Each row of a before or after table is a point. The points were changed in one or more steps. Then noise was added and the rows were shuffled. The steps act on how far a point lies along the listed directions, d1 being the first. What was done? A step turns or swaps two directions, mirrors them in a line or flattens them onto one, adds a multiple of one to another, or multiplies one. Angles are multiples of 10 degrees, from the lower direction toward the higher: turns from -170 to 170, lines from 10 to 170 but not 90. Use the fewest steps. Two steps may share a direction if one is a turn and the other turns, adds or multiplies; they go together, in the order done. Otherwise the lowest direction goes first.
In the rows, zero is written as 128.

Directions:
(1): [165 132]
(2): [132  91]
Before, 9 rows:
[[173  91]
 [108 152]
 [109 118]
 [116 106]
 [150 139]
 [132 161]
 [ 87 146]
 [117 178]
 [150 128]]
After:
[[171 165]
 [133 104]
 [ 76 124]
 [102  92]
 [146 109]
 [132 149]
 [ 95 138]
 [122 151]
 [102 112]]
Steps: turn d1 and d2 by -80 degrees

Directions:
(1): [139 137 178 137]
(2): [143 140 131  79]
(3): [146 172 113 143]
Before (10 x 4):
[[102  78 119 134]
 [140  98 146 101]
 [132 123 153 110]
 [110  97 147 147]
 [126 118  59  87]
 [116 119  84 116]
 [134 122 160 134]
 [139 119 160 110]
 [114 123  80 105]
 [119 117  79  87]]
After:
[[125 122  94 135]
 [122  92 117 152]
 [127 128 183 133]
 [117 100 107 136]
 [133 136 175 136]
 [121 141 110 162]
 [123 109 187 140]
 [130 140 139 184]
 [136 109 207 133]
 [113 104 112 131]]
Steps: multiply d1 by -1; turn d2 and d3 by -90 degrees

Directions:
(1): [154  94  86 163 121 103 126 132]
(2): [141 175  89 113 152 116 136 152]
(3): [111 110 131  96 112  88 171 138]
(4): [151 117 152 130 120 141 126 191]
Before (9 x 8):
[[149  70 126 152 106 144 120 112]
 [ 90 132  92  89 125  68 181 110]
 [105 148 114 107 149 139 124  86]
 [115 113  91 149 122 124 123 118]
 [ 88 155 191 100 123 172 118 141]
 [110 124 119 138 139 122 125 115]
 [126 156 176 107 114 161 108 163]
 [155  82  99 189 138 115 114 133]
 [139  96 119 123 125 114 146 121]]
After, 9 rows:
[[103 136 139 130 146 133 124 125]
 [ 99 135  99 128 132 139 123  98]
 [117 121  96 166 153 119 116  62]
 [162 121 131 143 110 137 110 187]
 [139 111 168 141 113 160 110 207]
 [110 150 143  92 143 159 122 132]
 [122 104 127 116 131 127 138  95]
 [ 79 130 141  71 117  89 181 128]
 [134  97 117 148 120 150 114  73]]
Steps: turn d1 and d4 by -70 degrees; turn d2 and d3 by 20 degrees

Directions:
(1): [177 148 116 143  98 119  84 135 121]
(2): [ 91 145 113 152 123 112 126 150  74]
Before:
[[192 122 136 139 109 152 104 113 141]
 [130 146 115 131 126 118 134 131 136]
 [101 103 145  85 171 143 167 118 147]
 [104 123 137 122 144 137 148 138 118]
 [175 117 146 146 111 127 108 112 146]
 [219 138 125 125  89 143  83 132 144]
 [ 54 124 121 149 143 105 163 149  56]
 [ 72 109 120 116 158 140 173 126 116]
 [140 116 120  95 143 138 125 119 136]]
After:
[[110 122 137 114 142 139 148 133 126]
 [198 155 110 145  80 130  74 152  98]
 [ 69 123 126 117 159 122 157 146  84]
 [ 83 104 123 105 162 143 175 124 126]
 [152 131 131 166 103 113  96 127 102]
 [133 144 117 130 128 120 135 123 141]
 [164 143 117 166 104 135  95 134  93]
 [119 132 104 114 137 126 117 135  95]
 [116  75 160  86 169 139 184  95 180]]
Steps: mirror d1 and d2 in the line at 170 degrees

Directions:
(1): [140  88 102 125 179 174 135 131 128 118 143 102]
(2): [126 142 145 110 118 146  85  81 142  91 116  93]
Before:
[[132 165 164 118  78 120  89  88 125  98 117 109]
 [106 167 140 124  86  85 129 148 127 144 124 163]
 [116 143 139 144  78  83 146 153 120 138 122 164]
 [118 149 141 107 128 144  84  82 133  71 108  87]
 [108 169 144 136  76  75 130 126 128 146 110 153]
 [128 108 120 124 155 152 151 149 123 126 131 112]
 [127  96 119 144 171 130 148 170 140 160 132 134]
 [140 135 137 122 127 153 126 108 136 116 107 115]
 [122 119 120 147 113 116 135 164 123 142 138 158]]
After (9 x 12):
[[109 163 151 145  54  62 143 152 119 142 117 175]
 [144 118 126 121 147 170 126 109 137 112 113 106]
 [104 179 145 123  74  72 127 148 127 147 119 168]
 [131 105 112 104 184 197  92  86 131  61 125  57]
 [141 132 143 116 123 160  97  90 124  91 131  86]
 [119 123 137 146 138 101 143 170 140 168 123 151]
 [124 115 124 126 146 143 149 148 122 128 127 117]
 [106 174 147 136  71  69 131 126 128 148 109 156]
 [116 141 134 148  85  91 131 163 122 148 130 173]]
Steps: add 1 times d2 to d1
